Every row gives one point. Each copy is the shape, with its points in the same order, stretched, turned, moved and blurred by noise. Is it also mirrored, or only turned?
In the rows, 128 means zero.

Shape (7 x 2):
[[172  75]
 [109 130]
 [168  91]
 [112 158]
 [152 102]
 [145 156]
 [146 135]]
Copy 1 (7 x 2):
[[209  78]
 [108 118]
 [197  95]
 [ 92 159]
 [173 105]
 [124 167]
 [142 149]]
Copy 1 is: only turned
Copy 2 (7 x 2):
[[176 119]
 [117 129]
 [164 105]
 [ 97 110]
 [150 113]
 [106  91]
 [126  99]]
Copy 2 is: mirrored
Copy 3 (7 x 2):
[[ 28 120]
 [136 117]
 [ 44 138]
 [166 145]
 [ 72 135]
 [138 176]
 [110 153]]
Copy 3 is: mirrored
Copy 4 (7 x 2):
[[ 63  42]
 [123 145]
 [ 89  52]
 [158 157]
 [ 99  86]
 [150 117]
 [123 117]]
Copy 4 is: only turned

Shape (8 x 4):
[[206 103 113 115]
 [106 176 148 175]
 [165 113 152 167]
 [156 126 155 169]
 [110 138 154 166]
 [101 115 110  50]
 [115 127 130 184]
 [103 154 129 189]]
Copy 1 (8 x 4):
[[125  99 150  86]
 [146 133 173 192]
 [112  74 160 155]
 [129  77 170 162]
 [137 102 144 183]
 [193 191  40 101]
 [101 113 158 179]
 [109 133 173 198]]
Copy 1 is: mirrored
Copy 2 (8 x 4):
[[104  76 173  64]
 [ 97 144  92 163]
 [ 60 127 154  90]
 [ 64 133 140 100]
 [ 95 156 126 152]
 [242 154 123 168]
 [ 88 113 151 163]
 [ 91 119 125 179]]
Copy 2 is: mirrored
Copy 3 (8 x 4):
[[ 46  96 144 202]
 [205 105 124  54]
 [139 111 158 148]
 [149 102 158 127]
 [187 118 129  92]
 [ 88 119  51 159]
 [169 147 154  95]
 [185 135 147  64]]
Copy 3 is: mirrored
Copy 4 (8 x 4):
[[108 116 175 150]
 [164 175 131 116]
 [131 140 139 158]
 [134 149 137 155]
 [149 157 120 129]
 [105 118 134  75]
 [161 143 125 137]
 [172 155 128 125]]
Copy 4 is: only turned

Shape (14 x 8):
[[125 149   7 134 139 151 136 143]
 [129 115 149 141 125 102 144 140]
 [132 115 136  85 125 104 137 115]
 [126 127  87 140 149  99  83  98]
 [126 118 132 124 167 102 146 138]
 [139 106 145 138 129 116 131 117]
 [126 108 145 137 123 128 129 142]
 [128 115 145 132 184 125 142 133]
 [133 117 149 127 121 103 130 145]
 [219 111 108 131 129 120 123 134]
 [138  94 147 134 130 139 117 133]
 [144 149 151 144 124 198 126 140]
 [125 115 126 128 137 126  77 139]
 [132 137 140 128 134 126 114 137]]
Copy 1 (14 x 8):
[[139 100  37 194 167 190 160 157]
 [103 135 132 109 119 116 122 143]
 [ 93 137 116 118 145 125 101 102]
 [113 136 121 170 102 145 112 127]
 [100 121 127 126 124 114 143 106]
 [ 95 128 134 123 122 116 104 135]
 [118 126 137 123 141 127 115 145]
 [102  96 137 133 130 105 142 103]
 [113 135 135 110 125 124 115 135]
 [104  77 109 112 111 167 106 143]
 [111 113 146 124 145 132 104 136]
 [169  66 114 143 168 103 113 143]
 [136 127 149 145 139 145 106 124]
 [137 119 127 131 134 120 117 124]]
Copy 1 is: mirrored
Copy 2 (14 x 8):
[[186 165 137  59 106  89  55 124]
 [109 127 151 126 146 117 145 128]
 [136 136 103 130 151  99 146  91]
 [189 160 136 121 160 140  79  80]
 [126 133 135  86 152 116 140 102]
 [135 123 140 122 131 125 130 109]
 [136 125 147 122 145 117 145 131]
 [138 122 141  66 133 126 145 105]
 [120 129 130 138 161 120 143 122]
 [156  61  92 108 117 105  67  83]
 [159 115 144 120 138 131 137 116]
 [155 117 119 105  92 141 142 161]
 [190 139 127 132 182 140 113 118]
 [148 137 123 122 153 129 128 122]]
Copy 2 is: only turned

Shape (13 x 9):
[[166  65 155 139  82  74 143 132 139]
 [149 139 102 171 134 124 206 163 173]
 [105  86 106 185 141 179 135 168 147]
 [176 106 113 117 155 109  55 126 101]
 [161  97 116  80 149 132 172 150 105]
 [126 121 163 112 179 101 114 186 100]
 [139 151 167 182  96 159 134 166  84]
 [131 107  98  87  98 106 131 111 115]
 [ 95 170 144 153 125 192 146 140 169]
 [149 115  74 105 129 152 118 113 198]
 [104 139 192 157 183  94 154  80  88]
 [ 90 146 182 176 218 130 181  77 118]
 [221  76 124  88 146 159 117 118 128]]
Copy 1 (13 x 9):
[[162 117 130 129  97  73 152 113 178]
 [114 147 110 124 140 100  66 123 154]
 [164 134 130 153 153 152 108 108 133]
 [139 133 164 140  75  98 149 122  77]
 [119  95  96 133 103  84 127 111 110]
 [ 90  97 155 153  94 122 144  99 126]
 [144  97 166 189 165 103 117 161 151]
 [139 104 125  94 125  86 162 131 113]
 [119 129 134 143 169 154 108 192 131]
 [149 148 112  86 105 123 106 156  90]
 [ 58 165 127 162 140 111 199 146 135]
 [ 46 191 101 168 154 137 178 153 126]
 [163 122 102 155  61  81 119 143  87]]
Copy 1 is: mirrored
Copy 2 (13 x 9):
[[116 206  90 148  63 104  56  99 105]
 [ 74  92 115 105 151 108  39 105  81]
 [101  78 104  32 138 179 107 108  80]
 [158  97 146 145  40 134 149 106 167]
 [104 108 112 180 121 164 103 163 130]
 [195  97 180 136  99 161 125 133  82]
 [131 124 192  31 135 166  80 168  99]
 [ 90 163 113 183 114 116 162 150 132]
 [136  84 119  53 207 145 137 144  91]
 [ 88  78  48 140 133 101 144 113 146]
 [161 194 199 178 152 202 146  63 123]
 [147 143 172 154 194 227 142  49 110]
 [113  88  54 168  89 185  93 146 202]]
Copy 2 is: mirrored
